Each point is reached from the start by the listed moves, each made once or not at all, plus a little noise. Is the number of moves made odd or even? Then give how often each move was made.

Moves:
(1): [ 20  -6 -26  51]
(2): [-42  67  -2  -6]
Start: [ -7 -13  -3 -24]
Points:
[-49  60  -5 -30] -> odd (0, 1)
[-30  50 -36  23] -> even (1, 1)
[ -5 -15  -6 -29] -> even (0, 0)

Moves:
(1): [ 10  32  31 -55 -58  27]
(2): [-21  13   4  22 -11 -34]
(3): [-8 43 20 50 30 -3]
(4): [ 43 -12  -8  20  -9  -5]
(5): [  0   4 -36   3  -9  10]
(6): [-18  -7  19  30 -11  17]
Start: [-55   3  22  17  30 -22]
Points:
[-52   2   0  91 -10 -34] -> even (0, 1, 0, 1, 1, 1)
[-64  30  35  -4 -49  33] -> odd (1, 0, 0, 0, 1, 1)
[-41  27  67  34 -58 -17] -> even (1, 1, 0, 1, 0, 1)
[ -1  21  42 -19 -38  -1] -> even (1, 0, 0, 1, 0, 0)

Moves:
(1): [ 14  -9  -8  14 -11  17  16   5  11   8 -11  22]
(2): [ 27  14  18 -28  -2  49   7 -22  38  10 -21   5]
(3): [-21  -7  34 -28  -6   0  13   3  10  10 -24   2]
(4): [-10  -8  -3  19  38  21  19 -19 -11 -26   8   1]
(5): [ 13  -8   3 -17  38 -17  12   0   3 -27  -6  27]
(6): [ 24 -28  12 -30  -7  15   1  10 -11 -13  20  -2]
(7): [  4   5  -5 -28  -8   5  33 -47  11  23  -9  12]
(8): [ -6   0 -33  19  13  20  -5 -21 -67 -16 -13 -14]
(9): [  9  15 -21  -5 -28  17  14   1  -3  -4 -11 -29]
Start: [ 14 -10  -1  -2  -5  -4   3  10  12  -6   5  10]
Points:
[ 64 -43   0 -60  30 116  83 -36 -20 -65 -55  17] -> even (1, 1, 1, 1, 1, 1, 0, 1, 1)
[ 27   2 -10 -73  41  93  98 -94  -7 -35 -74  17] -> odd (0, 1, 1, 1, 1, 0, 1, 1, 1)
[ 44 -16   9 -72  19  69  80 -69  17   0 -79  62] -> even (1, 1, 1, 0, 1, 0, 1, 1, 0)

Moves:
(1): [  5 -16   5   7  -3 -16  -2 -14   7   1  -8 -18   2 -10 -34]
(2): [ 15 -16  15  47 -44 -14   3  19 -20 -17 -40   1 -24 -18  15]
(3): [  5  22   3  14  24 -10 -13  21  -1 -14 -15  21  13   0  -8]
(4): [ 15 -11  30 -25  25 -10   7  14   8  19  26   3  -9  -3  -6]
(5): [ 17 -25   2   7  -9 -14   6  18   4  19  17 -16  11  38  12]
(6): [ 0 -3  6  4 10 13 -8 18 15 15 -6 -6 -5 11 -3]
(7): [ 16  10 -21   7  24  -3  14  10  11  22 -23   5 -28  -9  14]
(8): [ -7  40 -17  19  -2 -25  26   4   0   6 -28   6 -19  -8  -1]
(9): [ 18 -40  22 -23  50   7  20 -15  29 -27   6   1  23  13 -38]
(10): [  0   3   4   1 -19  17  -9 -37  18 -23  20 -24  16 -63  -9]
(11): [ 30 -12  34  20  36  15  -2  17 -19  25 -26  10  -1  61  16]
(12): [-10 -11   0   8  25  14   9  -5  -7   4  22   2  26 -20  -8]
(13): [ 14  -1 -18  -7  17  35   2  28 -24  20  17 -10 -26   9 -10]
(14): [  5   8  22 -10  22  -1   9  11 -13  11 -39   5  19   4  -7]
Start: [-16  -6  -9  23  -4  16  -8   2  25  10  15   0 -17  -8  10]
Points:
[ 59   6  13  47  81  42  17  42  39  94 -15 -33 -89 -19 -19] -> even (1, 0, 0, 1, 0, 1, 1, 1, 0, 1, 1, 0, 1, 0)
[ 17  76 -40  46  64  30  23  37  19  29 -53   3 -41 -75 -15] -> even (0, 0, 1, 0, 0, 0, 1, 1, 0, 1, 0, 0, 1, 1)
[ 27  15  10  37 121 -17  40  36  74  26 -97  13  -9  -6 -61] -> odd (1, 0, 1, 0, 0, 1, 1, 1, 1, 0, 0, 0, 0, 1)
[ 52 -59  55  67  65  13   6 112  -3  69 -10 -17  -8   3 -35] -> odd (1, 1, 1, 1, 1, 1, 0, 0, 0, 0, 0, 1, 1, 1)
[ 42 -60  68  98   9  33   6  26 -11  31 -27 -19  28  -4  33] -> even (0, 1, 0, 0, 1, 0, 0, 0, 0, 1, 1, 1, 0, 1)

Moves:
(1): [ -6  -6 -11  -6  27  -4 -21 -12  -8 -17   9   4 -22  17  -1 -13 -16  11
   0  -8 -15   3 -12   9]
(2): [  2  -3  -1  -9  12   0  -7   7   9   6   9  14   1  18   4  -7  -3 -24
  -5 -16 -10  12   9  -2]
(3): [  9  -6   7   9   2  11 -15  14   3   5 -11  15 -15  10 -10   9  -2  -3
  10  12  13 -11 -10  -9]
(4): [  0  -1  -1  -3   3   4  -2 -13   7  -3  -1   2   3   8  14   7  20   2
  19   0 -12   4   6  -1]
(5): [ -3  10  -1   4  15   9  20  -8   0  22  18 -18  -3  26   4   1  -6   0
   3  16 -16  -9 -15 -11]
(6): [  2  -9 -15 -18  -7   5 -22  -1  21  -7   3  -2 -14  -3  13   1   0  -1
  -3  -5   8  14 -15  -4]
(7): [ 11  -6  -9  24 -12 -26   3  10   3   2  14   2 -15   4  11   8   2  -4
 -21 -14 -10   5 -10  18]
(8): [  5 -16   0  -5   4 -16   3   8  12  -2  -5  -6   2  -5   4  17  -6   2
   6  -7  -2  -1   9 -13]
(9): [-17   1   6   0   1   5  16   6   4 -17 -15  -3  16   1  19   8 -13 -17
  -2  10   3   2   7  -1]
(10): [ 19  -4  22 -15 -22 -14  -1 -14   3  -7 -15  -4 -19   3  16 -22  19   0
  -5 -13 -10  -9   0  15]
(11): [ 17  -2   4   1  -6   8  -9 -11 -14  -7  -7   0  -2  10   6  16  17  -3
   1  18  18 -11  18 -12]
(12): [-12  -1  -8  10   2 -19  -9  -2  -3  22  -1  17   4  -7  -2  -4 -14  -9
 -12  22   9  -2  -4   5]
(13): [  6 -10  -2  -3   1  21   8 -19   1   8   3  -1   1   0 -30   2 -10  -9
   6  21  21   5   1  14]
(14): [ 11 -10   1   3 -19  -1 -15 -15 -21 -18  11   5  12  34  13 -13  -1 -14
   4  -9 -15   2   9   1]
(15): [ 15  21 -12  -5   5  -7  23   1 -12   8  -3  -3  -2   7   2  -3  -2  -6
   9   8  -1   1 -18   9]
(16): [-15   6 -16  -3  10   6  -7  25  -6  11 -10 -11   2 -11  -6  -1   1 -20
  -9   8 -17 -23 -11  -3]
(17): [ -5   1 -17   1   4   5   2 -10  20  -3   1  -3  -7  -1  -8  -7   6   4
   4  -9  12  -5   7  -7]
(18): [-29  14  18 -21   8 -21  -3 -25  -7  -4   6  22 -16  22  -3  12  12   3
  13  -6   1 -21  -7  -8]
(19): [-11  25 -10  -9  -7 -18  -1 -25  -4  11  10   1 -13   2   0  11 -10 -13
  10 -12  -5  -9  22   4]
(20): [  3  -4  -5   5 -17   4  27  -1  -6  14 -19  -4   3   1   1   8   3  -9
 -20  13 -15   9   8 -14]
(21): [-16  -6  -6   9  -6  -9   0  24 -18   8 -18 -27   3   3   8   0   0  18
 -12   7   4   2 -11  14]
(22): [  1  -7  -2   1   5  -7  -4 -10 -12  13  -7 -22  -7 -12   1   9  -3  -9
  -8 -20   1   5  -5  -9]
(23): [ -2 -13 -15 -18  -5  33  -1 -10 -19   6   2   5  -9   3   3 -18  -6 -10
  -4 -36   7 -26   9   4]
(24): [ -5  -7   1   1  10   6   4  -3 -22 -12   7  -8 -13 -13 -10 -15  -8 -15
  10  14   6   3  13  -2]
Start: [  9 -10   5  -5   3   7 -22  13  27 -26   0   5  11  33  -4 -12   3  14
 -12   5   6   9  -8  -3]
Points:
[   0    6  -18  -56   -1  -22  -39  -64  -11  -39  -37   -2 -105   98
   25   -7   42    2   24   24   12  -23   -6  -10] -> odd (1, 0, 1, 1, 0, 1, 0, 0, 0, 1, 1, 0, 0, 0, 1, 0, 1, 1, 1, 1, 1, 0, 0, 1)
[ -7 -29 -72 -74 -11  14 -37 -30  -1 -46 -26 -42 -41  83  29 -50 -33 -43
 -10 -41  -3 -38 -11  39] -> odd (1, 0, 0, 0, 0, 1, 0, 1, 1, 1, 0, 0, 1, 1, 1, 1, 1, 0, 1, 0, 1, 0, 1, 0)
[-22 -38  -5 -21  33  17 -63 -44 -26 -11 -32  44 -11 121   1  25  -5 -86
 -16  50 -12 -17   2 -31] -> odd (1, 1, 1, 1, 0, 0, 0, 0, 1, 0, 1, 1, 1, 1, 0, 1, 0, 1, 0, 1, 0, 1, 0, 0)
[-21   8 -32 -31 -21 -50   6 -11  49 -11 -40  17 -37  55  52  -5  36 -44
 -39  19 -25 -20 -45   6] -> odd (0, 0, 0, 1, 0, 1, 1, 0, 1, 1, 0, 1, 0, 0, 1, 1, 1, 1, 0, 1, 0, 0, 0, 0)
[ 31 -28 -61 -44  -5  -1  24 -41   2  27 -14 -32 -65  35  -2 -24   6 -95
 -22 -58 -29 -22  32  10] -> even (0, 1, 0, 1, 0, 0, 1, 1, 0, 1, 0, 0, 1, 0, 1, 1, 1, 0, 1, 1, 0, 1, 1, 1)
[  3 -15 -56 -10 -10 -31 -48 -21  29  55   0 -49 -59  61  12  -5   1 -56
 -62   7  12 -18 -22  20] -> odd (0, 1, 0, 0, 1, 1, 1, 0, 0, 1, 1, 1, 1, 0, 0, 1, 1, 0, 1, 0, 1, 1, 0, 0)
[ -21  -26  -22 -104   62   31  -11  -33    3  -30   10   -7  -67   96
    9  -48  -35  -72    5  -10  -18  -43  -38    3] -> odd (1, 1, 0, 0, 1, 1, 0, 1, 1, 1, 0, 0, 1, 0, 1, 1, 0, 1, 0, 0, 0, 0, 1, 1)
[ -1 -54  -4 -80  -6  77 -74 -55   5 -68 -13  37 -52 112  17 -39  36 -94
  26  -8  32 -56  27 -19] -> even (0, 1, 1, 1, 0, 1, 0, 0, 1, 1, 1, 0, 1, 1, 0, 1, 1, 1, 0, 0, 0, 0, 1, 1)
[ -9  21 -27 -49  36  33   5 -33 -64  49  -4  -1 -64  93 -13  11  -3 -94
  -2   3  -9 -74   6 -56] -> even (0, 1, 1, 0, 1, 0, 0, 0, 0, 0, 1, 0, 0, 0, 1, 1, 0, 1, 1, 1, 0, 1, 1, 1)
[-30 -29   0 -11  29 -61  16 -53  32 -31   0   5 -58  88  41 -13   1 -18
 -17  21 -41 -14  -5 -13] -> even (1, 0, 0, 1, 1, 0, 1, 1, 1, 1, 0, 1, 0, 0, 0, 0, 1, 1, 0, 1, 0, 0, 0, 1)
